Every row gives one point. To make a cloud, some directions were put in groups of two or more. Within a group, all points are equally far from the middle, so they leave a hole (a ring in 2 directions, a hollow ball in 3). The other directions are filled evenly. Then the cloud was stretched, turned, moved and blurred a little. How many holes are there, and how many directions does each take, smallest first?

Cloud, 20 rows:
[[-11 -39 -57]
 [ 40  25 -37]
 [-39   5  -9]
 [ 10  -2 -27]
 [ 13  31  -3]
 [ 37 -61 -45]
 [ 19 -38 -22]
 [ 13   1  25]
 [-33  13  -7]
 [-27  -5   4]
 [-10 -48  14]
 [ 39  17  13]
 [ -1 -36  10]
 [-17  -8  -4]
 [-22  -9  22]
 [ 38 -17   6]
 [ 14 -22   5]
 [-32 -26 -33]
 [ 11 -36  15]
 [  9 -57  -2]]
Holes: 0

Cloud, 29 rows:
[[ 46  25  32 -29]
 [-29 -17 -20 -43]
 [ 21  33 -47 -13]
 [  1  -5  24   6]
 [ 33  17  10 -10]
 [-23 -14  27 -11]
 [-10 -31   1  43]
 [-20 -33 -35 -21]
 [  0 -37   0  15]
 [ 27 -19  11 -33]
 [ 38  45 -12 -19]
 [-12  22 -48  24]
 [ 55  25  12  20]
 [ 19  29 -34 -44]
 [  7 -29  21  -7]
 [  3   6  21  28]
 [ -3  53  18 -33]
 [  3 -16  26 -45]
 [-30  17 -37 -29]
 [-33  26 -20  -9]
 [ -3  34 -47 -23]
 [ 41  18  34 -15]
 [ 43  24  38 -27]
 [-17  19 -42  14]
 [-11  32  10  21]
 [-31   5 -60  19]
 [ 13 -11  12  -6]
 [ 24   6 -18   2]
 [ 11   0 -11  33]]
Holes: 0

Cloud:
[[-35 -10  23  24  21  17]
 [ -9   8  49 -19  -5  11]
 [ 42 -50  26 -10  19  -6]
 [  5  38  -8  43 -17 -23]
 [  4  18 -21  39   1  -2]
 [ -2  14 -23 -33  -9 -30]
 [  4  -8 -35  31 -22   7]
 [ 20  16  29  26  21 -34]
 [ -1  -9  46  27   5 -15]
 [ -1 -36   8  35 -50  -7]
 [  4 -16 -42  -5  -6 -60]
 [-46 -40   8 -10  28 -20]
 [ -2 -18 -45  -3   3 -54]
 [ 20 -56  10   9 -21  20]
 [-15  21 -12 -41 -36 -22]
 [ 28   1  42  -8 -38  -5]
 [-28 -40 -28  12 -13 -16]
 [ 13 -40  10  -1 -52 -40]
 [ 46 -13   4   9  23  29]
 [ 15  38   4 -28 -21 -12]
 [ 49 -27  24  -6   8   2]
 [ 10  34 -15 -18  -3  25]
 [-12  21 -31 -23  -5  23]
 [ 46  -9  -4  -5 -47  19]
 [-32  -4  19  18  48   5]
 [ -1 -49  11  12 -41 -19]
 [-27 -32  28 -28  30 -24]
 [ 24  15 -12  29 -29  22]
 [-49 -13 -20   8 -22 -19]
 [  8 -53 -13  38  10  -7]
 [-17 -16 -39   6 -27  29]
 [-12  15 -42   6 -19  -5]
 [ -5 -50 -10   6 -42   3]
 [-31   8  11 -53 -24  11]
 [ -5  -3 -19  25  20  47]
 [-17 -53 -17  21  -4   2]
 [ -1 -31   7  35  37  46]
 [ -3 -61  12 -19  14 -48]
 [-17  28  28 -40 -29  -5]
 [-35 -35  21  34  17 -28]
 [ -3 -26 -40  17  -4   7]
 [-11  19 -29  25 -28  26]
 [-49 -26  10 -17  23  11]
 [ 29 -59  -3 -18 -11  12]
 [ 25 -30 -31  12 -25 -38]
 [-34  34  20 -31 -27   6]
 [-38  -1  13 -47 -23   8]
 [-25 -67  -2 -14  12  28]
 [-20 -54  -2  24 -17 -35]
 [ -8   7   5  43 -29  31]
 [ 37 -15 -12  24 -44 -32]]
Holes: 1 (4)

Cloud:
[[ 26 -36  15   5  -1  13 -15  54]
 [-37  32 -44  21  -2  13 -19   5]
 [ -4 -33 -18  37  16  13 -35   2]
 [-37  29 -38 -23  -4 -18  17  24]
 [ 14 -38  -5  -9  52 -45  -3 -11]
 [ 38  -4   6  31 -12 -40  23 -28]
 [ 37  17 -48  24  -7  30  13  22]
 [  4  12  38 -10  16  14  23  34]
 [ 29   7   1   2  -6 -40 -33  34]
 [ 14  28  15  -8  -9 -12   4 -42]
 [-23  -6 -12  16  56 -26  12 -15]
 [-15 -36 -33  25  42   7  11  19]
 [  1 -13  35  -2 -36 -43  -8  32]
 [ 46  25  -1   3  -5   0 -32  -9]
 [-34 -14  -8   9  32   4   0   9]
 [ 34  -9  39 -13  -4   1 -34 -24]
 [ 32 -27 -27  39  30 -11 -36 -13]
 [-13  40  17  34  -8  -4  18 -24]
 [ 56  30  -6 -21  43   7 -15 -33]
 [-40  14  30  30  27  23 -38 -38]
 [ 20  -2 -32  30  60   0  29 -18]
 [ -1 -11  10  33   3 -46  18   1]
 [-34   6   3   1  41  -2   8  17]
 [ -4 -16  35   4 -11 -19  20  15]
 [-11 -11 -12  -9  31 -51  21 -19]
 [ 37  22 -50 -38  21 -27 -58   6]
 [-10  -6  16  17  30   2  15   1]
 [-22 -10 -32 -20  16 -30  27   2]
 [ 28  11   7   3   7  11  35  -6]
 [ 53  33 -26  13  15 -19  -6 -39]
 [-40  -4 -24  -7  20  32 -44  40]
 [-40  12   3 -25  24  12  15  25]
 [ 27   0 -34  42 -54  25 -24 -13]
 [-19  49  16  20  18   5  33  33]
 [  9 -38  20 -23 -35   6   0 -25]
 [ -7 -22 -30 -30  35  -8   1  16]
 [ 30 -13 -36   7  44 -39  35 -34]
 [-28  15   3 -23 -13  12 -15 -30]
 [ 30  -7  -2  28 -11 -33   4 -62]
 [ 29   8  12  28  17 -52  22  -7]
 [ 17  29 -14  22 -17  35  46  31]
 [-21  50  -4 -11  26 -29  15  14]
 [-30 -28 -25 -10  30   1  33   1]
 [ 35  13   1  48  22  33 -22  27]
 [ 29   5  -4 -45  -8  27 -22  -4]
 [ 29  18 -13   5 -21   1  31 -56]
 [-32 -34 -23 -51   2 -48   3 -33]
 [-18  26  -1 -15  61 -25   7 -31]
 [-20  -5  25  60 -56  16  22  18]
 [ 25   7 -51   1  24   4 -17 -33]
 [ -1  51 -12  57 -29 -17  32   2]
 [-46 -25   3  37  -8  15  59 -14]
 [ -6  17 -44 -10   0 -47  -4  -6]
 [ -5  22  -5  -3   6 -22  49 -19]
 [ 37  -1  27 -19  43   2 -22  15]
 [-37  -2 -25 -45  26  42   4 -26]
 [-32 -15  44  29  53 -25  24  -6]
 [ 21 -31 -23  40  12 -36  -1   1]
 [-34 -33 -12 -23  23 -30  20 -30]
 [-16  11 -13  -8  -6  12 -34  11]
 [ 45  -7  19 -18 -13 -63   5   7]
 [ 20  17  45   5  23 -12 -21 -41]
 [-39  45  -5  38 -11   3  42  22]
 [-20  -5  16  55 -55   9 -16   8]
 [ 20  -3  -4  26  16  43 -16 -51]
 [-49  -7 -46  34 -15 -29  18 -27]
 [ -4 -23 -23  27  25  -1 -37 -31]
 [-27 -32 -15  39 -12 -10  23 -16]
 [-24 -14  35  -6  17 -45 -30 -18]
 [ 19 -46 -26  17 -38  34  -1 -27]
 [ 21  31 -28   3  23  51  30  37]
 [-34  15  10   3  26  -8   4 -28]
 [ 27   1  15  38  24 -40   5  36]
 [ -5  23  37 -14   5  51 -19 -27]
 [-31 -23 -24  13  -2 -19 -20   6]
 [  7  -7 -51  24 -19  25  53 -36]
 [-19  13 -34 -39  47 -18 -24  -1]
 [ 18   4 -26  12   9  32 -23  -4]
 [-25   3 -25 -40  58 -45  26 -31]]
Holes: 0

Cloud, 100 rows:
[[  2 -25  -9  44   3 -28  12 -24   1]
 [ 78  -3 -37  18  -2   8  -1 -38 -24]
 [ 20 -12  16   9  44   0   1  13  -4]
 [-19   0 -46 -18  -1 -12 -17   5  38]
 [-35 -39  20 -26 -23  27 -16  35  17]
 [ 10 -32 -28  11 -17  16  64   0  49]
 [-40 -13 -51 -19  26  21  37 -42  13]
 [ -3 -22 -56  20 -18 -39 -25  32 -13]
 [-25 -43 -19  41   1   0   1 -47  10]
 [ 21 -21 -40  14  19   2  41  35  -2]
 [ 26 -52  -8 -43  20 -42   9 -20 -11]
 [-14  20   8  36  17  16 -23 -22  22]
 [  3 -23 -12 -14  -2  24  53 -20 -33]
 [ 46 -20  48 -43 -29  30  -6 -37 -37]
 [-12  27  -7  -2 -17  37 -12  -5  -5]
 [ 26  36  12 -36  10  -2  28 -11  34]
 [ -2 -48  -2 -38 -35   4 -11  16 -37]
 [  7  -8  -6  -2  -4   6  40 -30  50]
 [ -6 -34 -12  23 -50  18   6  -5  37]
 [ 22 -28  37   8   1  10   0 -27 -20]
 [ 29 -34  34  12  26 -23  23  -2  21]
 [ 47  -7  13  40  -7  42  11  20   3]
 [-17 -36 -11 -21  -4   4  -9  39  25]
 [ -6 -12 -61  -3 -52  13  14  33 -24]
 [  9 -33 -10   5 -33 -31  16   6 -17]
 [-21  -2 -20   1  12  24 -26 -13  32]
 [ 18 -20   9 -16  -6 -16   2  42  37]
 [-24 -13  18 -32 -18  -4 -12  -8  -9]
 [ 22 -23   4 -26 -12 -39 -38 -17 -68]
 [  0  18   1 -15 -12  19 -65  11   3]
 [ 37  12  24   1  28  56  33 -44 -21]
 [  1  -8   7 -18 -50  12  40 -39  -5]
 [ 10  31 -22  16 -41  20  -9  16 -33]
 [ 18 -50   4  33  -5  -1   5 -29 -36]
 [  1   3 -25 -43 -11 -29 -19 -20 -57]
 [-21 -15 -17 -34  15  -6  26 -15  31]
 [ 38 -49  -5  27  -9  39  29  18  -4]
 [  4 -11 -64  -7 -35  22 -23  -2   6]
 [-14  11   3  15 -18 -22  -5 -19 -38]
 [ -9 -19   7  14   1  25 -40 -20  15]
 [  3 -27  34   2  22  -7  18  30  10]
 [-13 -12   1 -23  35  40  46 -24  -7]
 [-11 -12 -20 -11 -35   2 -16 -59  -4]
 [ 36   5  -7  35   4   1  19 -46  19]
 [  7 -17   0 -41  15  35  26 -33  -7]
 [ 22  41  -4 -31 -15 -50  -4   1  27]
 [ 21  21  46 -32  13 -44  29 -30 -12]
 [ -5  -1  13 -44  41  -1 -49 -18   2]
 [ 13  17 -26   8 -26  24 -14 -40  39]
 [-10  28  39 -55  -2 -22  -3 -26 -44]
 [ 24  35 -22   0  16 -21 -33  16 -29]
 [ 18 -31  30 -34   4 -19   9   3 -19]
 [ 23 -35 -16 -12   6  27   6 -18 -16]
 [ 46   4  11  -8  15   0   4  10  13]
 [ 17   9 -27  19  19  -8  -8   2  21]
 [-14  26 -26 -58  13  20 -26 -22  27]
 [ 23  16  20  22 -11 -18 -14 -30 -58]
 [ 24 -13  23 -78  -7   9  33 -22   4]
 [-11  -3 -30 -16  27 -29 -24  31  34]
 [  6 -22  -8 -19  17 -19 -26 -15 -28]
 [ 49  -5 -22 -52  -2 -39   6 -21  24]
 [ 15 -26  -2  30 -34 -45  58  22 -16]
 [ 28 -50 -36 -60 -39 -12  26 -32   4]
 [ 20 -20  -5  21 -11 -19  25 -57  19]
 [-15  35  25 -31  -6 -34  -5  14 -56]
 [ 22 -15  36  12  61 -17  10 -39  25]
 [  2 -28 -37  68 -15  -7   8  17 -18]
 [ 15  -7  21   2  13  63 -40 -35 -37]
 [-26   6 -33 -34  22  -9  10 -31   0]
 [-11 -43 -54   7  -8  39 -18   5  -6]
 [-23  41 -42  -4  35 -48  -5  -2  18]
 [ 21  43   3 -30 -12 -25  15  27  17]
 [  2 -45  10  -1 -12  24  54 -11 -26]
 [ 39 -51  15 -22  34   6  26  20 -38]
 [ 30 -51  42   4  54  -7   4  -9  14]
 [-16  41 -16 -28   3 -55   4  -9  -6]
 [  1 -22 -17  47  17  14  37 -25  -9]
 [ 39 -21  20 -52  34 -11  12 -14  -7]
 [ 19   8 -18 -31  11  58  -6  27 -18]
 [-28  -1 -11  33 -52  29  24  10 -16]
 [ 31  29 -20 -17 -25 -33  49 -23 -30]
 [ 15 -15 -43  55  -2  28  51  -6  16]
 [ 60   1  -9 -15  16  15 -19  23 -24]
 [ -3  -6 -41  -1 -46  15  35   8  24]
 [ 24  -8 -31 -34   4 -38  -5   7 -11]
 [  9  36 -16 -18  24 -39  15 -51   5]
 [ -6  24 -28 -10  -2  37 -46 -24  41]
 [ 11 -40 -16  13   9  64  43  36 -18]
 [  4  17  26  24 -39 -41  14 -54 -30]
 [  3  27  10  -3 -22 -15  17 -33  22]
 [-19 -25   3  44   8  -5  22  27  -2]
 [-34  -5 -17 -38  -9  -4  20   6 -47]
 [ 34  15   4  36  14  29 -13   7  16]
 [ 40 -38  25  -3 -35 -14   4 -16  53]
 [ 41 -32 -12 -55   7   9   9 -42  41]
 [ 36   8 -11  -4 -21  33 -10 -41  21]
 [ 11 -16   1 -29  -6 -42 -14  46   7]
 [ 38  -5  15  24   6   0   9 -35  21]
 [ -9   1  32  36 -11  11  12  -5 -49]
 [  3 -45  22 -41  -1  40  50   4  23]]
Holes: 0

Cloud, 97 rows:
[[ -7  -3 -43 -31   3  44  13   0 -14]
 [-14  41   3 -39   9 -55 -23 -39  21]
 [-57 -19   7 -11  20  25   7  -5  15]
 [ -1  11  14 -31 -55  21 -20  10  25]
 [-47  45  11 -16   7  -8   9   2  31]
 [ 21  47 -25 -29  27  -2 -30  20 -19]
 [ 13   0  -2   7  33  -2  20   5  50]
 [ -2  25 -18 -25  -5 -26   6  -4  31]
 [ -3  63 -30  -9  26 -16 -33 -13  33]
 [-42  16  10 -26  -1 -11 -15 -10   0]
 [-14 -10 -11   8  -6  40 -45  10  45]
 [ 36   5  16 -50  13  37  -5 -27  22]
 [-20  23 -36 -21 -58  41 -43 -11   5]
 [-19 -27  19 -19  43  36  38 -10  11]
 [-48  13 -10 -12 -16  35 -32  -4 -49]
 [-27  12  26 -10  15   5  16  -3  -3]
 [-33  22  -4  28  -3 -29 -20 -24   1]
 [-48  28 -11   0  30  14  22  19 -29]
 [-50  79 -23  -7  16  26 -34 -10  -5]
 [-30  37  22 -12   7  18  12  36  -4]
 [-15  -3  35 -45 -13   7  15 -29  26]
 [-22   1 -25   7  59  23  45 -30 -22]
 [ 33 -14  20 -39  27  -1 -13  32  30]
 [ 11   6  -8 -37   5  58  -1 -16  38]
 [-34 -20 -18 -18  37  25  -2 -49  28]
 [ 12  -7 -21 -12   7   4 -29 -45  27]
 [-45   4   0  -8  34  19  50 -15  11]
 [-20   2  13 -48 -34 -12 -19 -26   7]
 [ -2  19  -5 -22  34 -18 -19 -33 -56]
 [ 19  16  23 -19 -33  13  10 -36  25]
 [ 17 -43 -44 -20  24   4 -26  29  -6]
 [-40  27  48  14  -2  18 -17 -40  36]
 [ 11  10  -1   0  39   9 -43  -4   8]
 [ 34   6  19 -15   5  11  39  -8  19]
 [-13 -33   4  -7 -19  -6   6 -17  13]
 [-18  10  -8 -20   2  38 -43 -69  28]
 [  4  22  -9 -39 -42  32 -45  20  41]
 [ 44  -4 -15   1  19 -14  16  19 -16]
 [  4  15 -11  39  -4  25  29 -32  13]
 [-22  18  -5 -24  59  -3  17 -10  -8]
 [-18 -36  23  24  17  15  26 -20  33]
 [-55  51  11  11  21  13 -32  43 -32]
 [-14 -48 -50 -41 -15  34   6  10 -21]
 [ 17 -16 -29  15  30  30  16 -53  -5]
 [  6  -9 -27 -15   9   5 -16 -62 -31]
 [ 19  30  36   8  27  -4  -4 -11 -24]
 [-28   8  16 -11  48  46  15  20  32]
 [-36 -15   2 -47 -29  28   1  29 -27]
 [-30 -12   6 -14   4  42  37  57 -13]
 [  1 -11 -28  -5  13  29 -12 -47 -10]
 [-44  -3  20  -8 -36   4 -37 -34  27]
 [  1  24 -33 -11 -11 -41 -16  -8 -29]
 [  2  -8  18  -8  42   2  14  46 -16]
 [-31 -16  15  -1  34  24  32  25   3]
 [-45  -3  -4  10 -30  13 -21 -47  45]
 [ -6 -32   5  41  51  -5  25  36 -22]
 [-27  -9 -10 -51   9  36 -15  43 -22]
 [-37  50 -10  31  38  22 -68  48 -14]
 [  3  -2 -26 -49  23  40  -1  30  14]
 [ 18  45  20  -5  32   2 -33   8 -18]
 [-55  24 -50   6 -23  34  23  -4   9]
 [-11  13  12 -28  25  52  27  23  -2]
 [ -8  34   2  20  39  31  -6  26  10]
 [-21 -15  24 -10  58  -5 -10  46  21]
 [-58  34  -7  -6  -6  23  27  16  -7]
 [ -8 -14   3   7  80 -13  20  12 -39]
 [-12 -41 -28 -37  22   2  17   5 -42]
 [-52  43  13  12 -16  12   6 -41  46]
 [  6   4   6 -36  29  -3 -57  -7 -37]
 [-32   8 -17   4  34 -36   1 -27 -32]
 [ 26 -13  -9 -34 -15  47  25  -2  50]
 [-34  47 -17 -59 -20 -19 -49   5   7]
 [-40 -22   6  29  16  22  45 -19 -22]
 [ -3 -25   1 -13   9 -26  31   3   1]
 [ 10  19  16  17  34  14  -6  -2  15]
 [-40  14 -35   7  42 -11  49 -18  -2]
 [  2 -58 -20 -19 -30  -4 -27  31  14]
 [-26  -2  -9  26  17  40 -41  33  44]
 [ 20  34  -8 -40  12  24 -24  -2  15]
 [ 36  41  12 -19  28 -12 -44 -21   9]
 [  4  -5 -42 -47 -19  52   1  13 -14]
 [ 40  -5  21 -29  17   8  32  16  12]
 [  7  -7  -6   8 -15  13  44   9  -2]
 [-15 -17   5  29 -11  38  -7  39  -7]
 [ -7  25 -41   5  10  46   0  38   3]
 [-33 -20 -14 -35  11  58  -5  18  -3]
 [ -9 -20  -3  39  35 -34  18  -7   9]
 [-71  61  14   8  10  19 -22  50   2]
 [  8  43 -34   5  39  16   7  -8   2]
 [ 27 -23   4 -18  50  15  -7 -10  -5]
 [-30  -4  15   7  -6  10  25 -21   5]
 [ 33 -10  18 -17  53  12  40  13   1]
 [-50  -6  -8  14  14  23  50 -20 -12]
 [ -5  49 -25  20 -16  45  23 -20  30]
 [-44  75   5  -8  30 -38 -15 -15 -10]
 [-16 -14  -3   8 -10  23  17  23  37]
 [ 28  -3 -16  -9 -20  16 -30  -4 -14]]
Holes: 1 (3)
